Each wall is flat, endless, passes through zero and stands at right angles to its row. A trip goes straight from one point to another. Which walls does it cross, in order?
(in the rows, 128 means zero)

Walls:
(1): [148 178]
(2): [165 180]
(3): [113 135]
(4): [151 150]
(5): [ 78 157]
(6): [138 176]
(7): [145 160]
Trips:
[142 137] to [175  91] -> 6, 1, 7, 2
[ 96 106] to [ 68 216] -> 6, 1, 7, 2, 4
[104  59] to [138  98] -> none
[172 139] to [121 185] -> 5, 3
[164 140] to [145 104] -> 6, 1, 7, 2, 4
[207 127] to [161 131] -> none
[127 148] to [ 97 177] -> none
[140 135] to [157 172] -> none

Walls:
(1): [140 153 109 104 167 145 147 165 138]
(2): [ 99 129 137 101 182 166 141 117 175]
(3): [ 60 112 134 131 120 203 113 119 142]
(4): [ 70  96 104  82 105 114 143 159 136]
(5): [ 96 112  34 144 149  97 152 161  97]
(6): [134 126 109 123 204 162 119  27 201]
(7): [143 124 156 158  81 189  68 131  61]
(8): [133 146 124  94 181 169 159 104 161]
(9): [ 83 149 153 147 145 112 124 160 162]
(10): [152 103 109 155 155 117  79 140  47]
Trips:
[171 192 144  31 117  79  80 207 139] to [109 112  85 109  59 148 131 109 115] -> 9, 7, 5, 1, 3
[135 137 140 117 127 169 121  55 161] to [179 176 109 143 157 163 154  96 109] -> 1, 3, 10
[137 196  86 118 122 107  82 160  80] to [151 152 125  57  69 126 132 145 168] -> 4, 10, 5, 7, 8

Walls:
(1): [124 137 117 117 134 132 124 175 170 159 125  60 128  95 170  61  99 105
 126 102]
(2): [ 71  82 142  94  92 100 101  72 158 201 161  98 120 130 129 108 134 147
 110 176]
(3): [148 123 164 101 162 127 163 137 104 111 109  97 122 143 159 110  92 139
  96 128]
(4): [203 118 166 158 126 184 105  57  84 151  98 178 164 146 165 145  97  90
  88 126]
(5): [146  89  94 110  59 106 130  90 130 159 119  70  89 169 115  77 129 132
 173 147]
(6): [202 132 178  98 172  74 154  45  89  65 185 151 169 119 149 123 155 120
 134 130]
(7): [109 130 153 182 177 155 120  76 140 141 120 134 109  64 151 154 150  59
 166  95]
(8): [110 102 105 140 133 164  45 118 125 131  98 111  39 125 163 116  78  81
  65 111]
(9): [117 123 100 138  75 162 139 115 139 124  71  80 139  68 193 131 163  69
 143  90]
Trips:
[ 54 165 110  94 120 167 154 144 117  92 101 191  82 109 111 139  65 150
 105 145] to [144 165 115 135  78  59 128 154 105 142  96  92  97 151 159 134  99 190
 110 128] -> 5, 1, 2
[164 108 136 111 117  87 152 140 208 121 128  98 137 108  70 119 147 136
 135 153] to [221 182 100 121 106  94 100  97 150  91 112  60 176 153 127 127  68  74
 156 125] -> 9, 2, 3, 4
[136  86 123 145  73 124 150 180 106  74 157 140 144 171 164 111  61  81
  65 104] to [151 146  70  98 126 143 129 122 183 154 110  94 106 165 135 124 135 135
 132 109] -> 5, 4, 2, 3
[181 126  97 163 198 135 156 127  98  94 169 110 195 125 117 161 134 151
 131  92] to [105 119 124 111  98  83 106 116  84  42 174  58 117 166 140 112 161 169
 142 130] -> 7, 4, 5, 2
[135 113 143  20 162 113 124 160 107  94 126 116 107 171 121 179 116  80
 122  92] to [157 249 116 100 195 137 122 144  65 167  87 158  88 102 122  98 174 197
 115 103] -> 8
